Each row of a before or after table is a point. One or more steps were done to the points. Then noise was added and the rows were shuffled. The steps act on columns, c1 being the first. What was done? A step turns or swaps two columns, mirrors them in a line or flattens them onto one, adds a multiple of one to another, or multiplies or shifts one. Angles are multiples of 10 degrees, from the lower column toward the higher: turns from -170 to 170, lines from 10 to 170 but not 90. Use the fewest steps. Two steps may share a column if one is a turn and the other turns, adds or multiplies; they go together, in the order done. Otherwise the lowest column goes first.

Before (14 x 3):
[[ 0.00  0.14  0.08]
 [-0.33  0.36  0.14]
 [ 0.38 -0.24  0.07]
 [-0.28  0.41 -0.43]
 [ 0.04 -0.29  0.31]
 [ 0.40  0.24 -0.31]
 [ 0.47 -0.20  0.01]
 [-0.04  0.27  0.14]
 [ 0.01  0.33 -0.35]
 [-0.17 -0.08  0.36]
 [-0.21  0.43  0.24]
 [ 0.52  0.13 -0.04]
 [ 0.43  0.11  0.08]
 [ 0.12 -0.13  0.35]]
After, 14 rows:
[[ 0.37  0.01 -0.29]
 [ 0.31  0.33 -0.33]
 [-0.12  0.50 -0.07]
 [ 0.52  0.47  0.00]
 [ 0.29 -0.06 -0.31]
 [-0.35  0.11 -0.16]
 [-0.10  0.08 -0.31]
 [-0.34  0.57  0.13]
 [ 0.45  0.32 -0.30]
 [-0.30  0.63 -0.07]
 [ 0.02  0.61  0.49]
 [ 0.23  0.53  0.26]
 [-0.16 -0.07 -0.25]
 [-0.08  0.36 -0.06]]
Steps: mirror c1 and c3 in the line at 160 degrees; shift c2 by 0.20

Before:
[[ 0.17  0.00  0.09 -0.25 -0.34  0.34  0.15 -0.17  0.12]
 [ 0.24  0.03  0.19 -0.36 -0.09  0.32 -0.18  0.17  0.13]
 [ 0.34  0.03  0.21 -0.27  0.32  0.30  0.06  0.09 -0.71]
 [ 0.43 -0.40 -0.79 -0.20 -0.23  0.40 -0.54  0.18  0.04]
 [ 0.40 -0.29  0.25 -0.10 -0.33  0.20  0.09  0.13 -0.34]
 [ 0.44 -0.01  0.26 -0.44 -0.02 -0.53  0.18 -0.01  0.17]
 [-0.17 -0.26 -0.13 -0.15 -0.20  0.14 -0.01  0.23  0.13]
 [ 0.41 -0.45  0.26 -0.34 -0.20  0.35  0.17 -0.16  0.11]
 [-0.30  0.01  0.02 -0.21 -0.08  0.16 -0.45 -0.10  0.09]]
After (9 x 9):
[[-0.38 -0.14  0.25 -0.09 -0.36  0.10  0.10 -0.23 -0.34]
 [-0.25 -0.04  0.18 -0.36 -0.07  0.10 -0.19 -0.32  0.13]
 [ 0.29 -0.03  0.04 -0.18 -0.09 -0.12 -0.43 -0.13  0.10]
 [-0.35  0.12  0.21 -0.26  0.32  0.03  0.08 -0.28 -0.75]
 [ 0.16 -0.12 -0.13 -0.17 -0.26  0.21 -0.01 -0.19  0.14]
 [-0.17 -0.11  0.09 -0.25 -0.30 -0.24  0.14 -0.26  0.14]
 [-0.40 -0.13  0.24 -0.35 -0.30 -0.24  0.17 -0.33  0.12]
 [-0.42  0.00  0.22 -0.43 -0.03  0.10  0.19  0.52  0.16]
 [-0.42 -0.12 -0.77 -0.20 -0.33  0.10 -0.54 -0.41  0.05]]
Steps: multiply c1 by -1; flatten c2 and c5 onto the line at 70 degrees; turn c6 and c8 by -100 degrees

Before (12 x 14):
[[-0.01  0.23 -0.14  0.19  0.02  0.20 -0.01  0.02 -0.54  0.75  0.31 -0.26
   0.02  0.08]
 [-0.24  0.02 -0.35 -0.39  0.12 -0.16  0.07 -0.02  0.00 -0.25  0.38 -0.31
   0.01  0.04]
 [-0.25  0.26  0.09 -0.20  0.13 -0.08 -0.82 -0.40  0.23  0.00  0.34 -0.17
  -0.19 -0.02]
 [ 0.03  0.25 -0.15 -0.61 -0.23 -0.08  0.10 -0.55  0.18 -0.32  0.03 -0.24
   0.32 -0.28]
 [-0.44  0.12  0.17  0.22  0.19 -0.17  0.16 -0.02  0.01  0.00  0.41 -0.16
   0.26  0.23]
 [-0.06  0.02  0.05  0.11 -0.04 -0.02 -0.69 -0.01  0.24 -0.21 -0.65 -0.29
   0.25 -0.02]
 [-0.26  0.03  0.03  0.05 -0.69 -0.25 -0.06 -0.11  0.11 -0.26  0.35  0.46
  -0.02  0.27]
 [-0.18  0.15 -0.19  0.29  0.18 -0.23 -0.63 -0.39 -0.23  0.19  0.39 -0.27
   0.25  0.25]
 [-0.08  0.03  0.07  0.12 -0.11  0.00  0.17 -0.03 -0.64 -0.20  0.02 -0.24
  -0.68 -0.46]
 [-0.01  0.38 -0.16  0.24  0.14  0.82  0.05 -0.05  0.00 -0.09  0.19  1.26
   0.27  0.07]
 [ 0.01  0.25 -0.16 -0.18 -0.03  0.01  0.02 -0.59  0.23 -0.26  0.16 -0.06
  -0.34  0.14]
 [-0.49  0.09 -0.40  0.01  0.10 -0.14  0.10 -0.56  0.13  0.38 -0.04  0.06
   0.26  0.03]]
After:
[[-0.25  0.09 -0.09  0.37 -0.22 -0.23 -0.62 -0.16 -0.23  0.19  0.30 -0.10
   0.25  0.01]
 [ 0.16  0.18  0.27  0.04 -0.07 -0.06  0.11 -0.24  0.18 -0.32 -0.60 -0.07
   0.33 -0.13]
 [-0.03  0.28 -0.08  0.21 -0.21  0.82  0.04 -0.01 -0.01 -0.08  0.25  0.50
   0.27  0.04]
 [-0.44  0.07 -0.22  0.40  0.09 -0.18  0.16  0.01  0.01  0.00  0.22 -0.06
   0.28 -0.16]
 [-0.02  0.16  0.03  0.32 -0.13  0.21 -0.01  0.01 -0.54  0.73  0.19 -0.10
   0.02  0.03]
 [-0.03  0.02  0.02 -0.66  0.05 -0.03 -0.69 -0.01  0.25 -0.22  0.13 -0.11
   0.25 -0.05]
 [-0.38  0.07  0.02 -0.04 -0.40 -0.14  0.10 -0.23  0.13  0.39  0.00  0.03
   0.26 -0.29]
 [-0.32  0.00  0.64  0.36  0.28 -0.25 -0.08 -0.04  0.10 -0.24  0.05  0.18
  -0.02 -0.02]
 [ 0.17  0.04  0.07  0.03  0.12 -0.01  0.17  0.00 -0.62 -0.20  0.11 -0.10
  -0.67 -0.30]
 [-0.18  0.17 -0.16  0.34  0.05 -0.07 -0.83 -0.15  0.22  0.00 -0.18 -0.05
  -0.18 -0.18]
 [-0.20  0.02  0.00  0.37 -0.38 -0.15  0.06  0.00  0.01 -0.24 -0.39 -0.14
   0.03 -0.14]
 [-0.04  0.19  0.07  0.15 -0.15  0.03  0.00 -0.23  0.22 -0.26 -0.19 -0.03
  -0.34  0.08]]
Steps: multiply c14 by 0.7; turn c1 and c14 by 40 degrees; multiply c2 by 0.7; turn c3 and c5 by 110 degrees; swap c4 and c11; multiply c8 by 0.4; multiply c12 by 0.4
